Each row is a point. Each copy is the shape, with its points in the same order, turned, moved and blurred by noise. Some copies are also mirrored. Which?

Shape (8 x 2)
[[ -3  18]
 [-25  25]
 [  1  31]
 [-32 -11]
 [ -9  -1]
 [-10  22]
 [ 35 -40]
 [-30   1]]
Copy 1 (8 x 2)
[[  4  14]
 [  1  37]
 [ 17  17]
 [-33  24]
 [-15   9]
 [  4  21]
 [-24 -48]
 [-25  27]]
Copy 1 is: only turned
Copy 2 (8 x 2)
[[-27  11]
 [-43  -4]
 [-37  22]
 [-18 -30]
 [-13  -6]
 [-30   5]
 [ 42  12]
 [-26 -22]]
Copy 2 is: only turned
Copy 3 (8 x 2)
[[  1 -11]
 [-20  -6]
 [ -9 -24]
 [ -9  24]
 [ 10   9]
 [ -9 -12]
 [ 60  15]
 [-17  17]]
Copy 3 is: mirrored
Copy 4 (8 x 2)
[[-11  23]
 [-35  17]
 [-14  36]
 [-22 -18]
 [ -7   2]
 [-20  22]
 [ 51  -8]
 [-26  -5]]
Copy 4 is: only turned

Shape (7 x 3)
[[ -1  -6  28]
 [ -3 -29 -40]
 [-26 -26  48]
 [ 22  22  32]
 [-18 -18 -45]
 [-17   9  10]
 [ -5  24  27]]
Copy 1 (7 x 3)
[[ 25  12  16]
 [-18 -26 -23]
 [ 59  15   1]
 [ 10  27  46]
 [-24 -13 -34]
 [ 10  26   1]
 [ 13  42  25]]
Copy 1 is: mirrored
Copy 2 (7 x 3)
[[  4 -25   5]
 [ 23  20 -50]
 [-14 -59  -3]
 [ 12  -9  40]
 [ -5  21 -53]
 [-12  -4  -3]
 [-14  -4  24]]
Copy 2 is: only turned
Copy 3 (7 x 3)
[[-11  24   4]
 [ 11 -42 -13]
 [-36  27  31]
 [  5  51 -13]
 [ 20 -46   2]
 [ 15  20  18]
 [ 21  41   8]]
Copy 3 is: mirrored
Copy 4 (7 x 3)
[[ 18  -6  28]
 [  1 -37 -34]
 [ 60 -11  34]
 [-10  13  44]
 [  8 -21 -45]
 [ 19  13   7]
 [  9  27  27]]
Copy 4 is: mirrored

Shape (12 x 6)
[[-23   8 -25   5   2  17]
 [-16 -26  44  44   1 -19]
 [ 15  15 -21 -16  -8 -10]
 [ 20  15   4  11  20  34]
 [ -7  10  -4 -10  -4  -6]
 [ 21   8 -16  47  21   8]
 [-21 -20  12  29 -10 -14]
 [-24 -27  43  17  -8  -9]
 [ 30  17   0 -15  -7  -4]
 [ 15  -3 -16 -13  23   6]
 [-22  11 -18   7  22  -2]
 [  0 -31   9 -13   0  31]]
Copy 1 (12 x 6)
[[ 21  26 -20  -1 -17  10]
 [ 39 -42  20  17  -5 -23]
 [-25   5 -20  -5  -4  13]
 [  7  19   8  27  17  31]
 [ -9   8  -6  -8  -5  -2]
 [ 18  -9 -25  45   4  26]
 [ 32 -27  -2   1 -20 -12]
 [ 32 -28  28  -6 -10 -18]
 [-35   0   1   4   7  14]
 [ -2   9 -16  -3  27  20]
 [ 18  19 -25   6   5  -7]
 [ 21   0  21 -23   8  33]]
Copy 1 is: mirrored
Copy 2 (12 x 6)
[[-17 -14 -20  -6   9   8]
 [-22  -2  50  19  -1 -38]
 [ 16  26 -20 -10  13   9]
 [ -8   3  21  -8   6  43]
 [  1  22 -14   6  14  -4]
 [  1 -17  32 -32  26  20]
 [-19  -4  17   8   0 -36]
 [-24   9  25  37  -8 -31]
 [ 17  38   0  -5   7  18]
 [ 21   4  -4  11  17  26]
 [-10 -14 -15   5  32   7]
 [ -2   0   7  28 -27  20]]
Copy 2 is: mirrored
Copy 3 (12 x 6)
[[ -2  21   1 -25   1   5]
 [-16 -30  54  19 -17 -18]
 [ -2  16 -33  -6 -29 -10]
 [ 39  12  -3  11   6   0]
 [-15   9 -15  -3 -12   0]
 [ 36  13  14 -10  -7 -40]
 [-20 -11  29  -6 -24 -11]
 [-20 -33  35  14 -21   9]
 [ 13   7 -35  14 -33  -4]
 [ 18  -6 -31 -13   0  -9]
 [-13  14  -2 -15  13 -16]
 [ 17 -27   0 -14  -9  29]]
Copy 3 is: mirrored
Copy 4 (12 x 6)
[[-11  25 -16  -3 -16  -1]
 [-33 -20   2  60   2 -33]
 [ 31  19  11  -4   3  -8]
 [  2  -6  -9  21   9  38]
 [  1   8  10   0   1 -13]
 [  4  21 -22  44  19  23]
 [-19  -3  -2  41 -10 -38]
 [-32 -29   6  38 -11 -31]
 [ 24   0  27   8  10   4]
 [ 21   0 -15  -4  19   7]
 [-17  21 -16  -3  19  -1]
 [  2 -36 -20   6 -20  -2]]
Copy 4 is: only turned

Shape (13 x 8)
[[-19  25  13  15  -2  35   6  59]
 [ 16   2  14  10  -3  15  20  27]
 [ -5 -32 -53 -20 -16  12  12 -14]
 [-28   5  10 -11   9  22  20  14]
 [ 23  -8 -26 -41  -8 -15  -7 -15]
 [-13 -18  17 -10 -17 -12   3  29]
 [-44  13  -2 -31 -33   2  18   9]
 [  4  31  15   9  22  18 -31   8]
 [  5  -4 -31 -19  13 -24 -47   0]
 [-25  10  -1  -5 -44 -13 -24 -12]
 [-19 -13  -2  -4  35  10 -45  13]
 [ -3 -36  38 -48  -3 -13 -28  10]
 [  9   3   7 -12  19 -49  -3  -7]]
Copy 1 (13 x 8)
[[ -3  20  -2  28  15  48 -27  48]
 [  2  -7  10  24   0  19  10  28]
 [-17 -27  -4 -56 -25  19  30  10]
 [ -9  18  17  -8  12  22  -4  16]
 [ 24 -29   1 -45 -43  -8   7  12]
 [-11 -19  12  -1   0  -7 -31  36]
 [-37  21  17 -25 -24   9 -29  22]
 [ 34  13 -18  12   5  22 -22  -4]
 [ 36 -23 -36 -41 -12  -6 -17   5]
 [-22  -4 -18 -16 -39   0 -42  -6]
 [ 29 -15 -19 -23  34  18 -27  -1]
 [ 19 -39  38 -22   3 -18 -45   6]
 [ 23  -8 -14  -8 -14 -51  -3  11]]
Copy 1 is: only turned
Copy 2 (13 x 8)
[[-15  -7   1  29  19  19  35  55]
 [ 21 -23   3   6   6   6  12  29]
 [ -7 -36  -6  18 -36 -19  17 -42]
 [-11  -2  12  -2  13   6  36   5]
 [  5 -10 -25 -21 -42 -21  -5 -18]
 [ -8  -8  20  -1  -5 -28   4  26]
 [-17  19  22   4 -28 -21  50   7]
 [ -9  19 -19   7  10  35 -11  20]
 [-27   7 -39   1 -19 -19 -34 -12]
 [ -9  33  18  21 -42 -15  -2   3]
 [-44   0  -9   2  18   9 -25  -5]
 [-30  -6  26 -46 -16 -18 -25  14]
 [ 18  21 -17 -21   5 -33 -20  -5]]
Copy 2 is: only turned
Copy 3 (13 x 8)
[[-14  11  43   3 -29   0  -2  46]
 [  3   7  25   0  -4  15  26  13]
 [ 22 -32 -49 -10  16  30  25  42]
 [ -4  -9   4 -15 -13 -21  25  37]
 [  2 -19 -34 -34  37  25  11   0]
 [-22 -32   8 -17 -18  14  22   6]
 [-29 -10 -27 -41 -27  -2  19  38]
 [ 16   7  21 -12   1 -23 -26   5]
 [ -1 -38 -26  -7  37   6 -33  -3]
 [ -6 -16 -36 -31 -35  13 -16  -2]
 [ 14 -48  13  -4  10 -25 -24  17]
 [-10 -60  15 -57   6   4  15 -14]
 [-20 -16 -17  -5  27 -14  14 -34]]
Copy 3 is: mirrored
Copy 4 (13 x 8)
[[-39  -1   8  39 -16  46 -16  27]
 [ -7 -21   1  27  11  38 -14   8]
 [ 31 -13  27 -12  -4  10  58   7]
 [-38 -13  -3  10  -1  32  20  -2]
 [ 25  -8  24 -36  12   2  10  -9]
 [ -9 -20 -17   1 -20   0  -6  15]
 [-18  10 -12  -7 -38  22  31 -15]
 [-43  -1  39  16  19   8 -25  -1]
 [  1   6  40 -37  18 -32  -1  20]
 [ -2  18  10   6 -30 -21   5 -21]
 [-44 -26  38  -4  14 -19   3  21]
 [-20 -51  -3 -41 -16 -15 -14  -9]
 [ -4   0 -13 -22  42 -20 -12  -4]]
Copy 4 is: mirrored

Shape (17 x 11)
[[ -4  11  -6 -23  32 -20 -30  22  -8  -4   1]
 [  2  -4   5  30  11   9 -12 -13 -18  12   9]
 [ 11   4  12 -22 -17  -7 -17 -13  -1 -15  -3]
 [-27   2  12  17  13  18  -1  -4  11  12   7]
 [ -3  12   9   1  16  -4  -5 -27 -15  -1   7]
 [  8 -10 -13 -17   2  27 -20  -4  -5   1  10]
 [  0   1  18  15   8   7 -18   9  14 -34   3]
 [ -2   1 -13  10   9  17 -13  -2  24   5  -3]
 [-10   5   0  -4  17  -8   9  13  -9  -2  -2]
 [-10 -22  10  34  13  -6 -12 -18  -9 -34  -8]
 [ -3  -4  11  17 -11  -6   8 -14  14  -7  19]
 [ -2 -11 -13  15  13  -1 -15   6 -15 -43  12]
 [  9   6  20   8  14 -38   6  26 -18   2 -29]
 [ 23   3  -7 -11   8   2   8   8  -1  -6 -28]
 [  2  12 -12  -2  10  25   9   8 -12 -15 -39]
 [-20  28  -2   8   0   8 -11 -20 -25   3 -19]
 [ 28  -8  -7   5  15   4 -17   1  10 -19  -1]]
Copy 1 (17 x 11)
[[ 12   1  20 -27   2 -37  -3  24  -4   7   1]
 [ 14   6  21  35   0 -13 -24 -16   5  -2  -4]
 [ 13 -18  -6 -18 -20  -9  -1 -22 -10 -13 -10]
 [ -5  17  27  15   3  11  -8 -13  28 -10   8]
 [ 13   6  13   8  10 -19   2 -24  -9 -13  -2]
 [ 21  -8  -1 -11   5   7 -37  -4  -4  -1  -3]
 [ 18 -10  31  -1 -21  -6 -10   1  18 -38  -4]
 [ 21   5   8   0  -1   7 -16  -2  30  -5  -8]
 [  1   2  13   5   3  -4  10  17  -6  -3  10]
 [  8 -27  26  38   5 -17  -4 -14  12 -34 -28]
 [ 11 -17   1  19  -9  -3   3 -25  19 -14  17]
 [ 15 -24  12  10   6 -26 -24  15   3 -39  -2]
 [ 10  -4  21  22 -26 -24  31  24 -15   7  -9]
 [ 33  -4  -3   4 -10   8  10  19 -15  -1 -13]
 [ 17  13  -4  10  -3  22  -2  23 -16 -22 -26]
 [-11  31  -6  14   5  -9  -6 -13  -3 -15 -26]
 [ 43 -15  15   0 -11  -5 -10   0   3 -14  -9]]
Copy 1 is: only turned
Copy 2 (17 x 11)
[[  1  -7  -3 -35  18 -33  -2  12 -13 -32   4]
 [  1  -1   5  23  22  -3  -6  -7 -10 -12  40]
 [ 13   7   4  -6 -20 -19   7 -33  -3 -25   2]
 [-20   2  17   0  16  18   2   0   4   0  20]
 [ -5   2   2  -2  22  -6   4 -30 -13 -21  21]
 [  2 -11 -19   1 -14   4 -11  -2 -10 -26  14]
 [ 12   8  27  -6   7   3  -5  -1  19 -43  14]
 [ 11  -9  -6  -4   9  16 -10   4  17  -4  14]
 [ -1   3   7  -2  24  -4  11   3 -17 -20  -7]
 [  1 -13  28  29  30 -12  -3 -20  20 -38  15]
 [  5   7  14  13   6  14  29 -16  14 -15  24]
 [  2  -3   4  19  18  -8   1   3  15 -60  10]
 [ 32   1  32   1  35 -28  13   0 -24 -11 -14]
 [ 32  -5  -1  -3  13   7  -7 -10 -14 -19 -23]
 [ 11   5  -2   8  22  17 -27  -9 -11 -20 -25]
 [-14  22  -4  10  25 -15 -16 -28  -9   1   5]
 [ 32 -13  -1  -1   8   6  -7  -6   6 -38  12]]
Copy 2 is: only turned

Shape (15 x 12)
[[ 15   4   2  -2   5  -1 -10  -4   3   9  10   2]
 [  3   0  -6  -9  11   3   3   6  -8  -2  11   1]
 [  3  -8  11   1  -2   8   7  11 -10   8   1   0]
 [ 11   5   2  -3  -2  -5   7   0   7   6   8  -6]
 [-23   8 -26  13   1   8   1  -3  -3   4   9   4]
 [ 14   5  -5  -7  11 -13   2   0  15  -2 -21 -13]
 [ -1   2   6  -3   4 -20  -8  -7 -13   6   4   7]
 [ -9   3   6   3   2  -3  -4 -17 -12  -9   7 -33]
 [-25 -60  -1   6   2 -10  -8   9  -6 -10   9   1]
 [  5  -5  -9  -6   9   5  10 -16   5   5 -11   4]
 [  9  -7   0  17   4   6  -3   9 -11  -5   3   3]
 [  9   7   3  -1   3  -2  -8   6  -4   5   4   0]
 [ -1   7   1  24  21   6  47 -20 -13  -3   8 -14]
 [  4   5   6  -6   1   6  -3   5  14 -10  -1   6]
 [ -5   0   1  -5  20  -5  -9  -5  14   8  -8 -10]]
Copy 1 (15 x 12)
[[ -9  10   4  -4  -3  -2 -11  -5   8   6   7 -13]
 [ -4   4  -2  -7   6   7   2   1  -9   9  10  -5]
 [  7  -2   9   1   5   9 -18   9  -6   9  15  -1]
 [ -1  -1  12  -2 -12   0  -3   2   4   8   7  -9]
 [ -6   0 -10  12   5  15  12   6  10  10  -8  20]
 [ 10   5  23   1  -4  -4   3  -4  -6  -3 -17 -21]
 [ -7   1   0  -3   4 -14 -16  -7  -3  21  -3   1]
 [-14 -20  -3  26  -6 -12  -1  -1 -13   4   3  -9]
 [  3 -42 -13 -14  43  -3 -15  19   2   0  -2  -1]
 [  2  -2  22   0   8   9   3 -18   2   2   0  -2]
 [  7   7  -3   3   9  -3 -11  10   0  -9  14   3]
 [ -3  12   2   0  -4  -1 -12   2  -2   6   3  -7]
 [ -3 -10  32  21   1 -11  28   2  -7   3  27  24]
 [ -6   3  10 -10  -5  10 -11   3  -7  -7  -5  -2]
 [-13   2  17   5  10   2  -3   2   0   4 -17 -15]]
Copy 1 is: only turned
Copy 2 (15 x 12)
[[ 12   5   8 -16   5  -6   4  11   2   5   0  -1]
 [  5   2  -6 -14   8   1  10  -2   3  -9   6  11]
 [ -3 -12  -1  -9   2  10  13   3 -11   3   7   0]
 [  5  -8  -3 -15  -3  -7   9   7   8   4   3  -5]
 [  4  21 -13  15  -2 -10   8 -12   1  -2  18  -1]
 [ -5  -8  -4 -17   4  -1  -4  -6  27   5 -16 -13]
 [ 15  -7  10 -12   2  -4 -12  -8  -4  -6   6   1]
 [ 21   2 -19 -14 -14  20 -11  -3   6  -8  12 -16]
 [  0  -2 -32  -5  -2   1  -3 -17 -49 -17 -22   4]
 [  2   5   4 -10  -3   2  16 -17   9   7 -11  -2]
 [  2  -1  -2   6   5  12   5  11  -6  -5  -5   6]
 [  5  -3   3 -10   7   1  -2  10   4   2   6   1]
 [ 17  -9  -3  11 -21  21  38  -8  20 -28   7 -17]
 [-15   4   2 -16  -8  -1   1   6   5   2  -2   4]
 [ -4   8  -1 -19   7  -3  -3  -8   6  -5  -3 -20]]
Copy 2 is: mirrored
Copy 3 (15 x 12)
[[ -2  -1  -2  -8  -9   4 -10  -9  -2  18   5   3]
 [  4  -5   3 -24   3   7  -5  -4  -8   0  10   8]
 [ -9  -4   3  -8 -11   7  -4   7 -22  -1   6  11]
 [ -7   2   3 -12 -14  -4  -7  -2   4   4  11   9]
 [-13   2 -15 -15  15   9  19 -20  -2 -10   5   8]
 [  5   6  -4 -22 -11 -15  -7  14  13   1  -7  -8]
 [-15 -11  -4 -18  -2  -3 -19 -16 -11   6  -5   2]
 [  1 -14  -5  -8 -21   0 -10 -23  -1 -26   6 -10]
 [-21 -55  -9  -7  16  26  -7  20  -5 -18  -1   4]
 [  4   0  -1 -18  -7   4   4   1   6   1 -16  15]
 [  1 -13  -5   1   3  -2   2   2 -19   1   6   3]
 [ -4   2  -3 -10  -5   0 -12  -5 -10   9   8  -1]
 [  5 -17  21 -16 -20 -21  36 -20  -6 -19  -1  16]
 [ -2  10  11  -3   6   3 -11   5   3  -1   1   2]
 [ -6  -1   1 -22  -8   8  -2   0   8   2  -8 -16]]
Copy 3 is: only turned
Copy 4 (15 x 12)
[[  9   4  14 -10 -11   0  -2   0  -4   4  -2   8]
 [ 14  -9   6   0   6  10   2  -1  -5   3   9   7]
 [  7 -17   8   6  -3   0  10 -10  -3   8  -7  -4]
 [  7   0   0  -4 -11  -3   9   7  -4   1  -1   2]
 [  1  18   3  18  13   6  -3 -10   7  10  21  -5]
 [ -7  -9 -14  -9  -3 -13 -13  18  -9  -4   0   8]
 [  7  -1  22  -9   7 -13   1  -5  -7 -12   3  -2]
 [ 14   9 -18 -14   8  -5  -1 -22 -14  -9   0 -12]
 [ -2 -38   8  -3  -9   0  -1 -40  20 -14  36 -17]
 [ -5  -4  -5  -1   5  -9   3  -1   6   4   3  21]
 [ -3 -10  10  10  -8  11  -2 -16 -13   1   1   1]
 [  8  -2  12  -3  -4   2  -3   2  -8   2  -4  -1]
 [ -7   7 -21  10  13  -5  37 -18 -34   8  14  13]
 [ -7  -5   2 -10  -2  13   1   9   4   1  -5  -1]
 [ -4  -5  -3 -19   4 -11 -11   4  -2  11  11  -1]]
Copy 4 is: mirrored

Shape (16 x 12)
[[-17 -11  24   9   0 -35 -29  34  12 -15   3 -14]
 [ -7  -4   9  33 -28 -25 -24  36 -12  15   3 -25]
 [-10  45   4  -2  12   5  19 -17  -9 -15  -6  15]
 [  2  20  -4   1   7   4 -10 -27   9  -2  14  -5]
 [-33   5  -4   1   3  13   5 -16 -15  -7  -6  -6]
 [-15  21  33  12 -17 -30   2 -38   3   8  -3  -4]
 [-11  15 -14  12   1 -31   2 -29  -6 -11 -12  -3]
 [ -5 -18  -3  35  -3   1  -1  30  -9  41   0 -16]
 [  3  18 -13   5  -9   7  25  -4  15  -4 -20 -18]
 [  2   7  -4  26  -2   1 -16  19  -6  24  -4  -7]
 [ -3 -10   5  10  11 -40   2  19   3  -4  11   7]
 [-17  -3  -5  15 -13 -17 -34  36  -2  27 -10   3]
 [ -3  -3   6  14   4   2   5 -18   5  -1 -36   4]
 [ 26 -10   4  50 -11  -3 -25  33 -26  14   6 -13]
 [  9 -18  -4  14 -32  -2 -13  35  -8   6  11   7]
 [ 16 -12   1 -14 -11  -7  -5  28 -19  22 -20 -27]]
Copy 1 (16 x 12)
[[-34   5  -5 -12   0  39 -14   1 -15   6 -16 -40]
 [-23  -4 -11 -12 -20  -3 -27 -10 -17  21   3 -56]
 [  3  28  -1  22  25 -10 -10   1 -14 -20   6  24]
 [ 17   5 -11  -8  16  10  -3 -23  -6 -16  17   7]
 [ -6 -15  -2  25  -2   1  -3 -10 -19 -14   2  15]
 [ 11  20  26  19   3  21 -16 -24 -12  19  21  -3]
 [ 20   2   0  30  12  19 -25  -5   0 -11   8 -11]
 [-23 -21 -18 -20 -30 -15 -39  -7  -6  22   0 -12]
 [  5   7  -7  16   7 -19  -7 -19  21  -5 -20   4]
 [ -6   3 -25 -17 -17 -10 -31  -9 -16   8   1 -13]
 [-18   5   3 -12   1  27 -31  17  10  -5   2 -21]
 [-15   9 -27  -7 -40  10 -26  -2 -21   7  -3 -32]
 [ 17   2   6  11 -11   6 -26 -14  -8  -1 -25  15]
 [ -3 -13 -10 -39  -7 -23 -45  -5 -26  13  -3 -43]
 [-15  -2   2 -30 -32 -13 -13  -1  -8 -15  -5 -39]
 [  4 -13 -14 -15 -19 -12   5  18  -5  26 -17 -21]]
Copy 1 is: mirrored
Copy 2 (16 x 12)
[[ 26  34  20  25 -13 -20  20  18 -25   7 -13  18]
 [ 13  19 -11  13 -37  12  32  18 -44   8 -28  13]
 [-11  24 -25   2  -4  -9 -26 -28   2 -29  15  -8]
 [-11   6  -7 -11  -4  -7 -14 -17  -9  13  21   9]
 [-25  -2 -10   1 -16 -23 -15   9  -9 -18   6  -4]
 [ -6   7  12  -6 -27 -16  -7 -46 -36 -15  -7  12]
 [  1   2  -7   9 -15 -18 -34 -23 -34   3  -7 -10]
 [  6   6 -13 -19 -30  10  35  32 -31   4 -16 -19]
 [ -1   8 -17   2 -39  -7 -13 -14  12   6   0 -24]
 [ -4  15 -21  -5 -12  12  20  11 -26   9 -14 -10]
 [ 44  14   4   3  -4 -16  -1   6 -28  -4  -7  -1]
 [  2  28 -15  -3  -7  -5  24  22 -31  13 -43   6]
 [-13  -5   5   8 -11 -13   3 -19  -2  -6 -13 -29]
 [ 12   3 -20  15 -13  34  42  17 -42  12  -7  -5]
 [ 25  -4 -26   9 -15   6  28  20  -9   5 -26  18]
 [  7   8   8   3 -26  31   1  28  -4   5 -34  -4]]
Copy 2 is: only turned
Copy 3 (16 x 12)
[[ 34   5  12  -1   5 -10 -49  16  -7   3  19  30]
 [ 14  28 -10  11   0   0 -53  -1  12 -10  48  23]
 [ -4  14 -10  23   4  16   9   7 -16  15 -34  -9]
 [ -3   2  -9   9 -11 -12   0 -24 -11   8 -13   8]
 [-21  -5 -15   6  13  -3 -18   4 -25  -2  -5 -10]
 [-26  39  -2  22 -17 -16 -19   8 -15  32  -9  26]
 [  0  16 -23  11 -11 -23  -9  15 -17  17  -4 -13]
 [ -6  14   4   0   8  19 -30 -16  -5  -5  60  -2]
 [-17 -13  -2  17 -12   2  -3   5  19  12   1 -19]
 [  7  21  -4   2   8   9 -23 -20   7   2  29  -2]
 [ 26  12   7  -4  -9  -1 -10  25 -23   6  28  17]
 [ 14  26  -9 -27  14  12 -44  -6   4   5  36   7]
 [-15  10  17   5  18 -16  -4   7  -4  22   5 -16]
 [ 20  38   0  20  19   1 -18 -22  14 -24  55   7]
 [  3  14  -9 -15  14   7 -12   2  17 -23  41  25]
 [ -1  18  22 -10  -8   4 -33  -1  13 -28  26 -15]]
Copy 3 is: mirrored

Shape (15 x 12)
[[-40  28 -23  23  37 -19 -13   3 -14 -21   5  -9]
 [ 29  15  -8 -35 -15  41 -11  28 -18  12  25 -17]
 [ 12 -30   3  33   1 -14  31  38 -19   9 -24  -5]
 [ 19 -14 -26 -26   8   9 -28 -20 -22 -16  10 -12]
 [ 28  -2  -1  15 -19  -2 -18  22 -19 -29   1  12]
 [-35 -19  -1 -31  33   4  -7 -19 -23 -12 -21  37]
 [  1  13  19 -29  -1  27  26 -24 -12  21 -41 -26]
 [ 16  13 -21 -18 -38  37  13  28 -20  18 -39   4]
 [-29  10  30  30 -18 -34 -19   1  -1  -7 -20   2]
 [-34  -2  26 -34 -24 -13  12 -34  22 -25  33  -9]
 [ 22 -25   3  24  39   3   8 -23  15  11 -25  44]
 [ 13 -31 -14   1 -22   3 -39  25  20  -7   7  24]
 [-41  14   1 -30 -23 -27 -36  20  -4   0   8  29]
 [-13   8  -9   3 -23 -22  15   6 -14  18  33  -2]
 [-25  -1   3  15 -36  42 -15   2   6  48  21  34]]
Copy 1 (15 x 12)
[[-24  -9 -15   9 -31   4 -40  -6  23 -12 -36  14]
 [-33 -12  -8  26  10  10  40  43  12  -2  39  -2]
 [ 34   5 -10  31  -4  52 -16  30 -18  27  -5  16]
 [-25  -4 -26  -6  12 -13  -6  25 -22 -25  21   4]
 [-12  33 -28  26   0  23   4   9 -13   3  17  32]
 [-13 -22 -17 -23  10 -17   9  15 -26   4 -50  33]
 [  9   5  32  17  12 -28  16  58  -4  16 -20 -13]
 [-13  24  -1  34  36  31  42  55   4   3 -15  -7]
 [ 19  27  12  36  -8   0 -11 -33  -6   3 -25  29]
 [  8   9  46 -35 -19 -23  21  -6   6 -18  12  33]
 [ 26  11 -46 -21   2  -4  -2   6 -25  51 -21 -11]
 [-16  11 -24  -3  20  39  22 -25 -23   5  21   8]
 [-15  -8   0  15  -5  12  41 -34  -2 -34 -27  31]
 [ 26  -4  -2   8 -14  22  13   6  29 -24   8  17]
 [ 13  -7  -9   5  50  10  42 -19  47  20   1   6]]
Copy 1 is: only turned
Copy 2 (15 x 12)
[[-14  36  10  14   4  26   3  28  20  17 -45  34]
 [-34 -31  35 -33  19 -17  27   3 -22  -4  17  10]
 [-29  29 -25   1 -40  29  10  15  -8  -3  38  13]
 [-22  -7  22   6  19 -27  11  10  33   0  13  34]
 [ -4   8  20   5  -1  12  38  -6  23 -15  19  13]
 [ 26  28  16   2 -30 -45 -20  -3  29   8 -12  42]
 [ 18 -20  14 -20  -4 -17 -30  47 -21   2  28  30]
 [ -4   5  21 -15 -15 -21  42  35 -49  -6  37  23]
 [ 45  34  -8  11  13  35  -4   9   8 -11  -5   3]
 [ 19  13 -11 -43  33 -33 -26  19  33 -25 -18 -25]
 [  1 -22 -30  34 -60 -13   3  -3  16  -6  -2  27]
 [ -9  13  -7  19   7 -22  45 -37  -2 -26  14   3]
 [ 30  50  24   7  21 -20  12 -17  -8  10 -15  -2]
 [ -7  18 -18 -24  16   4  17  17  -1  24  -5 -14]
 [ 23  -9 -32 -33  10 -24  35 -32 -39   9  -6  14]]
Copy 2 is: mirrored
